Each row of a before or after table is a point. One or more steps were done to the points. Then noise was added and the rows were shuffled. The steps act on how far a point lies along the listed directions, d1 being the first. What was done? A step turns or swaps two directions, mirrors them in a line or flattens them onto one, adds a multiple of one to another, or multiplies one. Angles are multiples of 10 degrees, from the lower direction toward the higher: turns from -170 to 170, lines from 10 to 170 but not 90. Use the fewest steps. Two steps may share a direction if one is a turn and the other turns, adds or multiplies; they go together, in the order done. Otherwise the lowest direction goes first.

Directions:
(1): [42 -1]
(2): [ -1 -42]
Before, 9 rows:
[[-14   3]
 [ 24  42]
 [ -6  52]
 [-35   4]
 [-20  26]
 [  5  60]
 [-18 -13]
 [ -5 -13]
 [-24 -31]]
After (9 x 2):
[[ -2  13]
 [-15 -49]
 [ 38   1]
 [ 16  -1]
 [ 14  15]
 [  8 -60]
 [ 23 -21]
 [ 20  34]
 [ 14 -51]]
Steps: turn d1 and d2 by 170 degrees

Directions:
(1): [-46  -6 -45  31 -19  25  21  -8]
(2): [ 21  -8  32  24 -11  19  22 -60]
(3): [  4  -1 -34 -17  50  18 -30 -38]
(4): [-40 -56  23  -4  22 -28   3  -8]
(5): [ 33 -39 -38 -26 -36 -21   5 -12]
(6): [-36  37   6 -41 -25 -22  -2 -33]
Before (13 x 8):
[[-14  -5  27   7  -2  -6   0 -23]
 [  6  29 -18 -17 -36  -5  -4   6]
 [ 60 -28  27 -23   2 -16 -14 -34]
 [ 16 -25  34  -4 -37 -39   3  16]
 [  5 -43 -10  23   8   3 -13   5]
 [ 36  12   6  -6 -27  11  -2 -56]
 [ 57 -31  30   1 -25 -23  12  -1]
 [  5  -8  11  21   1 -13   6  26]
 [-10 -34   7  48  36  15  -3   9]
 [ 59   0  -9   5  18  15 -11  38]
 [ 40  -5  40   2  33  -5 -19  -2]
 [-19 -38  -9 -22 -19 -10   7 -22]
 [ 11   4  50  18  15   8  14 -18]]
After (13 x 8):
[[ -4 -35  12 -32 -18 -25   1 -10]
 [ 19 -41   7  16   8  -9 -17  13]
 [-30  -2  15   3 -11 -14  -2  11]
 [-33   5   7  20  -3   1  17  43]
 [-25 -26 -60  -4 -24  -9  -3  37]
 [  2  21 -18 -20 -51 -17  -8  42]
 [ 32  -9 -44  22  18  39  -2  21]
 [ 16  28 -13  -9 -28   7   0 -28]
 [-33  -6 -39  24  12  13  -7  35]
 [  8 -30  28  33  37   0 -10  27]
 [  0 -14   1  34   7   6  13  -6]
 [-27 -33 -20  25 -40  -1  16 -24]
 [ -6 -34 -43  27 -40  -1  26  17]]
Steps: turn d1 and d3 by 150 degrees; turn d2 and d3 by -120 degrees

Directions:
(1): [ 21 -11 -13   7   4   7  17 -57   0 -46  13 -35]
(2): [-53 -15 -13 -13  10 -26  -8   2  44   3  32 -27]
(3): [  8   5 -42 -16 -34 -14  60  10  21   5 -16   9]
(4): [-18 -10 -28   2  29  34 -15 -15  31 -14 -43  34]
(5): [ 28 -52  -9  26  27   0  10  49   6 -13   6 -10]
(6): [ 28  10 -31 -56  -2  26 -31  19  -1 -11  29  -1]
Before (12 x 12):
[[ 10 -16  -3  17  -7 -15  25   1   9 -17 -22  18]
 [-24 -11   0   9   8 -10 -11  29  10  19 -14   4]
 [ -7 -25  14   5  34  11 -36  -5   8   9  -3  -4]
 [ 24 -29   9  35  35  33 -24  30 -14 -16 -50  27]
 [  0 -15   3  -6  25   8 -52  50   5  11   4   8]
 [-12 -21 -36  30   9   1  19 -20  32 -22   4 -13]
 [ 60 -20  25  18   7  12  -4  13 -47 -16  37 -41]
 [ 18  -2   2  37 -14  -3  43 -45 -19 -13 -21  10]
 [-12  -6 -23   6   0   8  -2  37  -6  32 -29  40]
 [-39  -2 -27 -19  10  -4  -6  24  57  12 -15  17]
 [ 12 -24  -2  46   1 -11  21  11  -5  11 -32  -6]
 [  0 -11  10   3  18  -3 -15 -16   2  -4 -12   6]]
After (12 x 12):
[[-10 -30 -34  35  15  -1  18   4  32 -15   3  -8]
 [ -9 -15  14   1  30  12 -35 -29   6   2  -2  -8]
 [ 59 -14  25  16   4  13  -2  -3 -48 -21  38 -45]
 [  9 -11  -3  15 -10 -14  26 -13   8 -22 -21  15]
 [ 18   4   5  19  16  39 -18 -56 -19 -43 -44   7]
 [-18  26 -26 -10 -18  14   3 -48 -11   6 -24  19]
 [ -7  23  -1 -24   4  15 -46 -47   0 -19  10 -15]
 [  0 -14  11   5  20  -4 -15  -9   2  -2 -13   8]
 [  9  -6  -4  38  -9  -8  24 -37  -6  -4 -28 -17]
 [-28  13  -1  -3  -6  -5  -7 -34   6  -1 -10 -11]
 [ 22 -26   5  49   0  -6  38  16 -16   6 -25  24]
 [-43  16 -29 -27   1   0  -3 -22  54  -2 -12   5]]
Steps: swap d1 and d5

Directions:
(1): [-54  -4  -2 -22  -8 -17  49  10 -11 -28 -15  26 -13 -12 -38  13  21   8
 -28  22 -22 -30  28 -16]
(2): [-20  -1 -11   9  -4 -23 -17 -18  33  27  24 -31 -44 -28  12  57  -3 -14
   6 -21  15 -41  16 -10]
(3): [ 22 -20 -19 -13  50   9  -2  -9  10 -11 -22  19   9  -3 -20  41 -29  36
  42  29   3 -19  11  43]
(4): [-11  -4  -3 -33 -18 -11  -1 -37 -51   7 -49  15 -18  14   7  -4  -9  12
  19 -60  33  -3   5   2]
(5): [  1  28  -2 -30 -24  -9 -17  20  10   7  26  27 -60  -6  12 -18 -32  44
 -15  28  17  30  14  17]
Before:
[[ 24 -27  12  30  30  23 -14 -10  22   3   0 -31  42   2  14  21  15 -25
   23 -16  -6 -14 -14   0]
 [-25 -17   4 -16  14   7  15  -2 -12 -35 -25  34   9   7 -32  14   5   6
   -3   9 -15  -4  17   1]
 [ 15  -9   8  48  31  -2 -22 -11  23   4  10 -25  38 -10   6  30  11 -34
   17   3 -15 -27 -15  14]
 [-14 -22 -18  26  13   0   2 -20 -23   1 -23 -24  44  18  -7 -10  28 -47
   16 -15   4 -10  -8  -8]
 [ -6  13 -10 -12   0  13  16  16 -13 -25  -3  29   3   8 -24 -30  -3  11
  -14  28   4   5   6  -5]
 [ 13 -16  -3  32  19  16  -3 -18  -6   9 -25 -27  35  10   4  16   7 -41
   12 -30 -12 -19  -8  -9]
 [  1  -9 -10 -33  23  19  19  14 -30 -27 -54  38  17  14 -23  11  -6  58
    7  16  10  -3   4  23]
 [ 11  -8  -3  28  39  23  -6 -12  24   6  16 -29  57  10   5  10  15 -47
   19 -13  -5  -6  -8  -1]
 [ 28 -14   6  31  41   9 -13  -1  -2  -3   4 -23  42   4 -14   4  11 -19
   28   2 -22 -23 -21   5]
 [-15  19  -1 -13 -43 -20 -29 -20  -8  29  16  -6 -47  -5  34  10 -12   9
   -1 -51  40  -9  19 -19]
 [  3 -11   7 -26  -7  -2   5   7 -24 -19 -15  28   2  26  -2 -43  -2  14
    3   7  -9  18  -9  17]
 [ -9  11 -10 -24   1 -16   0  -1   3   2  -1  22 -35  -2 -15  20 -18  21
    8   8   8 -14  18   8]
 [ 27  -2  -2  31   9  13 -23   4  -3   4   3 -15  13  13  11   0   0 -10
   23 -16  -3  -1 -11  10]]
After (13 x 24):
[[ -1 -17  -5  30  21   9   5 -16   4   8 -20 -29  28   1  -2  30  10 -43
    9 -23 -19 -33  -1 -16]
 [-19  14  11  11 -15  18  26  60  11 -25  19   2  22   0 -12 -24  37   8
  -58  42 -26  13  -9 -30]
 [-13  16  -9 -17  -8   9  19  13 -18 -21  -4  28  -3   6 -22 -31   2   8
  -19  18   6   4   7 -12]
 [-21 -14  -2 -22   4 -13  21  17   5 -27   2  27 -13   6 -20  -5   4  13
   -7  37 -23 -13  11  12]
 [ 22  24   6   5  -9   2 -16  23  13   7  30   7  -7  10   3 -25 -11   2
   -8  21  -2  28  -9  -3]
 [ 48  -4 -20  -4  42  13 -45  -3  36   9  19   9  -6  -6  11  45 -52  50
   51  31  24 -10  15  46]
 [-32  -4   1  12   3  -3   7 -28  -2  12   0 -30  25   4   6  15  30 -57
    1 -57   7 -24   5 -29]
 [-15 -29 -27  21  33  -1   8 -20  -9  -4 -22 -19  42   9 -21  19  21 -35
   25   7  -1 -27   4   4]
 [ -8  -5  18   7   1  20   5  16  -4 -30   2  19  31  17 -15 -28  18 -16
  -23  13 -24  28  -6 -12]
 [-14   1  -4  24  -9  -7  -4   0   0   4   6 -18 -17  -5  -1  27  12 -17
    4 -22  -7 -31  10  -8]
 [-18 -18  16  22  -6   0   1 -17   9   8  -1 -36  15  -5  16  21  36 -42
   -1 -49  -2 -30  -3 -31]
 [-18   5  18  38 -24 -21 -18 -26 -12  16  -1 -30  13  -5  24   3  32 -56
   -9 -55   1 -20 -16 -21]
 [-21   0  15  24 -10 -17   3  -9 -21   7   8 -34   7  -2  -8  -7  41 -45
  -10 -41 -17 -35 -11 -41]]
Steps: mirror d1 and d2 in the line at 130 degrees; turn d3 and d4 by -140 degrees; multiply d3 by 1.6
